Each row of a before or after table is a point. One or more steps were done to the points. Then noise was added and the rows were shuffled. The steps act on columns, c1 being the first. Write out the steps. A step turns or swaps two columns, mirrors them in a line or flattens them onto one, adds a multiple of one to another, or multiplies or shifts one. Angles are multiples of 10 degrees, from the lower column toward the higher: turns from -170 to 170, lines from 10 to 170 but not 90. Use the fewest steps. Two steps may share a column if one is a turn and the other turns, adds or multiplies; they go together, in the order done. Otherwise the lowest column goes first.

Before:
[[ 34   9  31]
 [  7  -5  -4]
 [-11 -15   2]
 [  3  -9  28]
 [ 20 -12  32]
 [  5  -9  15]
 [  2 -15 -28]
 [ 18 -10  23]
 [  3   4  16]
 [ 20 -12   5]
 [ -7 -13  -7]
 [ -3   8  11]]
After, 12 rows:
[[ 10  10 -40]
 [-30  15  33]
 [-10   5   0]
 [ -2  13  13]
 [ 14  -8 -11]
 [ 14  -4 -22]
 [ 26   9 -36]
 [ 12   9 -22]
 [ 18  12 -52]
 [ 10  15   5]
 [  6  -9 -59]
 [-10  12 -19]]
Steps: multiply c3 by 1.6; turn c1 and c3 by -140 degrees; multiply c2 by -1

Before:
[[  1  16  -8  -3  21  -4  16 -19]
 [  1  33 -25   6 -31  19 -10 -20]
 [ -9  -9  12  51   3  12  -5  -2]
 [  2  24  -3   3   5 -33  -8 -14]
 [ 12  -1  12 -20  12 -25  -8 -25]
 [-19  -2 -15  -7  -3  -4   5   3]
 [-10   0   8 -41 -21 -12  24   0]
 [  4  -2 -21 -60  35  -7  -1  21]
 [  9 -40 -48  11   8 -21   3  12]
 [  5 -14   0  13 -21   9  34  33]]
After, 10 rows:
[[  3 -14  12  -3  16  -8  34  28]
 [  4   5 -59 -23  30  -6  -2  19]
 [-10 -17  50  11  -4  -1  -7  -9]
 [-11  13 -41   2   5  -8  21  -1]
 [  9   0  11 -46  10 -43   4 -11]
 [  0  13  -4  -8  36  14  14 -10]
 [ 14  24 -26  15   8 -19  -6 -27]
 [  0  -1   7 -25 -40  41 -13  -4]
 [  2  35   7  -3  -8   7  -4  -4]
 [-15   1  -4 -11   4  -6   4   0]]
Steps: add 0.5 times c2 to c8; turn c2 and c6 by 60 degrees; swap c3 and c4; add 1 times c7 to c5
